Rows are points. Before rounding, the points of a table are all equally far from one centre. They may lie mostly on one side of it. Write the centre, to within rounding.

Points (8 x 2)
-30; 13
-42; -8
-42; -11
-23; -38
-42; -12
-37; -28
-42; -10
-42; -14
Centre: -13; -11

Points (16 x 9)
-4; -17; 11; 26; -3; 44; 17; -63; 23
19; 9; 7; 26; -43; 10; 8; -41; 43
-7; -22; 14; 12; -49; 30; -6; -62; 15
12; -22; 17; 45; -22; 5; -5; -52; -9
12; -12; 9; 54; -34; 5; 30; -50; 3
25; -12; 21; 8; -13; 12; -12; -20; 28
8; -22; 2; 10; -60; 16; 27; -35; 47
-4; -41; 30; 38; -57; -7; 9; -55; 13
4; -33; 7; 50; -37; 25; -16; -38; 47
4; -25; -2; 24; -36; 1; 32; -81; 4
1; -49; 2; 47; 12; 17; 17; -60; 9
7; -24; 36; 9; -27; 23; 34; -28; 21
24; 0; -2; 45; -18; -10; 18; -26; 53
6; -47; -10; 19; -35; 36; 20; -45; 6
22; -30; 4; 41; -19; 32; 20; -47; 34
9; -34; -3; 11; -49; 17; 1; -50; -5
Centre: -22; -24; -2; 21; -16; -7; 10; -36; 28

Points (31 x 24)
-18; 1; -38; -18; 13; 35; 20; 3; 34; 14; -24; 22; -6; 73; 46; -11; -36; -8; 49; -9; -1; 54; 12; 60
11; -28; -14; -12; -12; 34; 28; 13; 12; 22; -12; -27; -11; 39; 33; -60; 11; -18; 49; 1; -14; 36; -25; 41
-3; -19; 10; -29; 6; 2; 39; 21; 22; 38; -13; -34; -23; 54; 24; -38; -36; -9; 43; 27; -7; 63; 8; 41
-1; 10; 1; 1; 9; -6; 34; 32; 20; 31; 4; -17; -17; 61; 41; 6; -22; -10; 36; -9; 57; 28; -20; 71
-4; 0; -13; -15; 15; 16; 13; 26; 24; 14; -13; 12; -32; 41; 45; -56; -18; 8; 52; 25; 18; 17; -6; 61
-16; -5; -3; -15; 0; -20; 27; 8; -1; 55; -26; -5; -11; 46; 29; -48; -36; 6; 44; -13; -2; 20; 13; 42
-24; 27; -41; -47; -1; 21; 14; 25; 9; 27; -5; 9; -16; 63; -1; -29; -45; -3; 54; -8; 1; 41; 3; 63
-36; -20; -12; 1; 24; -1; 12; 10; -3; 20; 4; 7; 7; 28; 34; -43; -31; -2; 29; 8; -10; 46; -12; 70
-28; 7; 6; -11; 18; 2; 52; 15; 32; 40; 1; -2; -13; 45; 35; -21; -24; -23; 32; -6; 14; 27; -1; 81
-26; 8; -17; -31; 6; 4; 74; 29; 13; 21; 0; 7; -4; 56; 11; -31; -21; -38; 37; 9; 21; 19; -16; 48
-21; 0; -10; -15; 6; 19; 29; 29; 30; 17; 4; 27; 18; 45; -1; -15; -45; -43; 29; 10; 22; 20; -3; 61
-25; 11; -27; -9; 25; 43; 18; 14; 13; 21; -30; -9; -38; 65; 27; -38; -26; -19; 38; -15; -1; 10; -35; 48
-8; -5; -8; -6; 34; 13; 9; 49; 12; 14; -18; -25; 13; 54; 28; -33; -18; -17; 25; -7; 28; 57; -19; 57
-15; -17; -7; -14; 9; 10; 52; 40; -19; 27; -12; -35; 9; 73; 47; 4; -19; -5; 29; -32; 16; 41; 8; 57
-2; 13; 25; -34; 11; -24; 36; 7; 31; 6; -29; 19; -9; 79; 26; -36; 5; -3; 57; 22; -13; 26; -6; 58
-28; 11; -53; 0; -9; 20; 29; -8; 5; 12; -9; 4; -28; 66; 3; 2; -37; 6; 78; -8; 24; 23; -4; 46
-34; -4; -5; -4; -1; 16; 45; 13; 8; 29; -19; -10; -25; 68; 24; -28; -40; 7; 45; 18; 31; 43; -12; 52
-33; -5; 10; -21; 30; 10; 48; 1; 16; 43; -23; -2; -14; 46; 51; -21; -26; -19; 45; -25; -5; 17; 5; 38
-12; -18; 15; 2; 10; 2; 41; 19; 30; 15; -19; 16; -30; 44; 42; -44; -21; 23; 38; 0; 27; 42; -29; 33
-35; 8; -12; -35; -6; -37; 59; 32; 7; 14; -14; -5; -9; 71; 30; -9; -19; -2; 53; -9; 20; 38; -8; 62
-18; 10; -32; -29; 10; -11; 30; 47; 17; 11; -16; 18; -25; 53; 22; -18; -10; -35; 58; 2; 6; 20; 27; 56
-4; 5; -23; 6; 20; 25; 45; 21; 48; 0; -29; -13; 7; 36; 35; -7; -25; -11; 64; 12; 29; 48; -31; 60
-16; 10; -1; -25; 9; -4; 46; 52; 2; 12; -19; 16; 15; 53; 30; -45; -11; 2; 47; 24; 18; 14; 12; 47
9; 18; -13; -28; 24; -8; 21; 13; 7; 28; 3; -7; -15; 76; 31; -41; -19; 4; 76; 10; 13; 46; 16; 43
-8; -9; -2; -26; 3; 14; 58; 32; 34; 0; -8; -1; -15; 52; 54; -43; -9; -17; 51; 8; 4; 38; 9; 59
-48; 18; 8; 3; 16; 10; 22; 46; 15; -17; -15; -5; -21; 60; 32; -30; -37; -21; 25; 3; 5; 34; 7; 39
11; 39; 17; -18; 32; 14; 26; 21; 13; 31; -18; -15; -30; 47; 36; -48; -10; -6; 34; 10; 28; 33; -4; 45
3; 19; -28; -26; 17; -33; 35; 32; 24; 46; -8; 17; -16; 61; 44; -43; -9; -9; 46; -13; 1; 25; -13; 34
0; 9; -25; -15; 25; -6; 10; 33; 5; 21; 8; 15; -10; 42; 64; -28; -22; -26; 57; -15; -5; 54; -21; 52
0; 0; 8; -21; 35; 38; 70; 23; 27; 17; -19; -9; -7; 48; 22; -20; -26; -16; 34; -29; 37; 14; 3; 44
-33; -16; -21; -11; 35; 3; 34; 31; 14; 27; -21; -7; -41; 59; 13; -30; -31; 0; 40; -11; 13; 47; 8; 52
Centre: 12; 7; -11; -20; 5; 7; 24; 13; 14; 0; -2; -9; -7; 42; 13; 15; -13; 15; 22; 0; -17; 20; -12; 30
